Each row is a point. Each copy is the shape, with its points in the same order, turned, moved and blurred by noise. Is it also mirrored, or only turned?

Shape (6 x 3):
[[-29  10 -43]
 [-33   8 -12]
 [-64 -33  39]
 [ -9 -44 -47]
 [ 18  -2  86]
 [  9  -8 -47]]
Copy 1 (6 x 3):
[[ -5  19 -59]
 [-25  21 -45]
 [-86  37 -19]
 [-36 -31 -68]
 [-54  13  65]
 [ -6 -26 -50]]
Copy 1 is: only turned
Copy 2 (6 x 3):
[[-52 -29  -9]
 [-39 -17  12]
 [  5 -14  71]
 [-18 -74 -17]
 [ 49  46  24]
 [-27 -35 -37]]
Copy 2 is: only turned
Copy 3 (6 x 3):
[[-17  35 -40]
 [-22   7 -21]
 [-16 -66 -41]
 [ 49  17 -43]
 [ -1 -62  62]
 [ 14  55 -21]]
Copy 3 is: only turned

Shape (10 x 4):
[[ -7 -26 -17  -4]
 [ 36   3 -38  -8]
 [-10 -12 -59   9]
 [-95  -9 -26  38]
 [-48 -23 -23  43]
 [ 12  -5  40 -29]
 [ 12  12 -25  36]
 [ 34  -3  40  23]
 [ 40 -16  47  -7]
 [ 22  19  25 -11]]
Copy 1 (10 x 4):
[[  5  15  19 -31]
 [ 22  -1 -34 -30]
 [-13 -13 -10 -53]
 [-74 -15  67 -31]
 [-21 -20  56 -31]
 [ 32  52  23  22]
 [  1 -35  -4  -9]
 [ 50   5  22  28]
 [ 62  33  17  18]
 [ 23  29  -4  27]]
Copy 1 is: only turned
Copy 2 (10 x 4):
[[ -7 -26 -18 -14]
 [ 21   7 -49  -1]
 [ -4 -33 -44  24]
 [-79 -55   9  42]
 [-60 -44 -23  12]
 [  2  21  19 -45]
 [-31   8 -53   5]
 [-30  33 -23 -58]
 [ -3  26  -8 -73]
 [ -5  40  -4 -28]]
Copy 2 is: mirrored
Copy 3 (10 x 4):
[[ 35   9   0  27]
 [ 32  24 -41 -16]
 [ 51 -23 -32  15]
 [ 13 -77   8  69]
 [ 26 -54  10  33]
 [-15  53  14  23]
 [ 16 -20 -14 -22]
 [-12  28  28 -26]
 [ -7  54  30 -11]
 [-23  37  -8  -2]]
Copy 3 is: mirrored

Shape (11 x 6):
[[ 28  43  47  33  18 -39]
 [-95  31  25   2  18  46]
 [ -2  26  -5   9 -16 -30]
 [ 44 -29  38  -8   9   1]
 [  4 -15 -14 -19   9 -27]
 [-20 -10  11 -23 -30 -24]
 [-25 -27 -18  -5 -60  21]
 [-17  15  32  -6 -50  31]
 [-53 -59 -27  -9 -31 -28]
 [  8  16   6 -32   9  -1]
 [ 30  18   1  24 -23 -25]]
Copy 1 (11 x 6):
[[ 26   2  75   5  23  32]
 [ 28  35 -51   3 -43  77]
 [  1  37  29  -6   2  -2]
 [ 37 -43  20   5  12 -29]
 [-18  -8  15 -13 -11 -25]
 [ 17  20   8 -24 -30 -24]
 [ 20  46 -50 -18  -7 -40]
 [ 62  44 -19  14 -12  -8]
 [-15  21 -40 -70 -20 -28]
 [  4  -2   9  26 -25  -9]
 [ 10  23  38  -3  38 -17]]
Copy 1 is: mirrored
Copy 2 (11 x 6):
[[-19  14 -48 -46 -50  54]
 [ 26 -29 -32  32  67  87]
 [-24  10 -14  -2 -22  10]
 [ 34  38 -20 -47 -26 -20]
 [-12  25  21 -10  -1  -2]
 [  0  36 -10  30  -5   0]
 [ 21  -5 -29  54  11 -37]
 [ 11  18 -62  37  11  -3]
 [ 23  -3  47  62  -1 -14]
 [ -9  25 -22 -23  13  13]
 [-24  -1 -30  -8 -40  -9]]
Copy 2 is: mirrored
Copy 3 (11 x 6):
[[-51 -26  -6  23  39 -56]
 [-89  21  14 -43 -25  49]
 [ -4   0   4   5  -4 -39]
 [  4 -43  11   4  66  -4]
 [ 17 -30  -3  10  -6   1]
 [ 17 -18  -5 -33 -12 -11]
 [ 38  34  21 -52   4  16]
 [-20  10  48 -61  16  -8]
 [ 48  14 -43 -41 -18  24]
 [-12 -33  37   2  -4  -6]
 [  7   9  18   8  32 -50]]
Copy 3 is: mirrored
Copy 4 (11 x 6):
[[-28  40   7  69   3  13]
 [-73 -74   0  -8  30 -32]
 [  8  21  25  17  18 -12]
 [ -3  28 -27  11 -59  11]
 [ 37  -6   3   5 -14  -1]
 [ 15   1   5  -1 -14 -48]
 [  2   7  -1 -65   1 -47]
 [-47  16  17 -25 -17 -44]
 [ 48 -17 -31 -35  14 -58]
 [ -2 -10  26   7 -30   5]
 [ -1  54  18  11   6   3]]
Copy 4 is: only turned

Shape (15 x 9):
[[-28 -29 -36  29  66  35  23  32  37]
 [ -3  34  50 -21  40  22 -30  35  66]
 [ 47 -28  46  18 -39 -51   3  19  39]
 [-39  34   4 -28   9  -1  20   2  34]
 [ 58  12 -31 -14  -6   6  68 -32 -20]
 [ -2 -26 -14 -17  31 -24  58  27  11]
 [-41  55  48  56  18  34  77 -21  21]
 [ 28 -28 -24  55  -6  29  -3 -23  11]
 [-26  25  40  12  -5  -2 -44  14 -32]
 [ 33  68 -16 -23 -27 -61 -12 -19 -12]
 [ 19  32 -39  19   1   4 -15  14 -13]
 [ -7 -18  -3 -55   5 -19  -7 -53  -5]
 [-27  34 -53   9  13  36  23 -68 -48]
 [-44 -23  -6 -52 -21  33 -33  11  12]
 [-41  37  11  13  36  57 -16 -44  17]]
Copy 1 (15 x 9):
[[ -6 -16  -3 -68  44  -9 -43 -45  27]
 [-19  31  58 -27   8  19  26 -15  64]
 [-39 -11 -24  25 -31 -13   3  62  75]
 [  5  -8  60 -16   3  -9  -8  14  10]
 [ 36 -87  -4  47 -31  15 -18   5   1]
 [-37 -59  14 -21   3   5 -43   8   5]
 [ 65 -21  14 -85 -64   0   4  14  28]
 [ 41 -15 -63  15   7 -16  -5  -6  40]
 [-17  57   5   5 -45 -13  31  -2   0]
 [  8  -3  45  85 -58  -7 -29  28  12]
 [ 17   0   4  38 -15 -33 -19 -32  15]
 [ -2   3   9  33  21  33  -8  44 -35]
 [ 89 -12  -6  19  -2   3 -21 -11 -53]
 [-27   8  29   9  49 -25  41  12 -28]
 [ 62  35  20 -28  13  20  14 -13  -6]]
Copy 1 is: only turned
Copy 2 (15 x 9):
[[ 21  11 -33  78 -44  18  -9  22 -47]
 [-35 -30 -86  30  -7 -28  40 -28 -26]
 [ 39  29 -33  14  50 -59   1 -38  34]
 [-36 -24 -49  40  32  11  10  14 -24]
 [ 69  -9 -27 -28  50   9  13  64  -7]
 [ 42 -22  -5  58  33 -18 -12  25 -34]
 [ 28 -33 -73  53  36  95  29 -20  15]
 [ 44  54 -24  -1 -27  31   3   2  16]
 [-22 -32   1   2 -12   1  46 -23  39]
 [-14 -18 -49 -20  38 -30  16  54  60]
 [ 11  17 -22   7 -19  -2  41  45  23]
 [-10 -25  -2 -44  17  -8 -38  20  -8]
 [  9 -17  -3 -26  -8  86   1  54   8]
 [-49   4  11  -5   3  -5  14 -14 -48]
 [-23 -23 -59  -3 -44  63  12 -12  -8]]
Copy 2 is: only turned
Copy 3 (15 x 9):
[[ -4  -3 -50   5   3 -16  83  17 -63]
 [ 46  38   7 -38  25 -56  -3 -27 -57]
 [-10   2  26 -68   6  14  29 -51  44]
 [-11  33   5 -13 -34 -50   5  -3 -32]
 [ -5 -11  54   5 -57  19  30  66  14]
 [-29   0  22  10 -27  -6  72 -11 -25]
 [ 48 -34 -33 -11 -91 -81  33   5   2]
 [  3 -12 -44 -23   4  25  33  44  23]
 [ 21  20 -26  31 -12  -9 -30 -49   6]
 [-13  29  47 -19 -57  35 -56  -2 -17]
 [ 18  25 -20   6 -35  40  -2  14 -20]
 [-55   2  35  30   8 -26 -15  17  -5]
 [-10  -8 -38  60 -64 -12 -20  78  -4]
 [-24  75 -16  26  23 -46   7   6   1]
 [ 32  -6 -49  13  -6 -63 -22  38 -27]]
Copy 3 is: mirrored
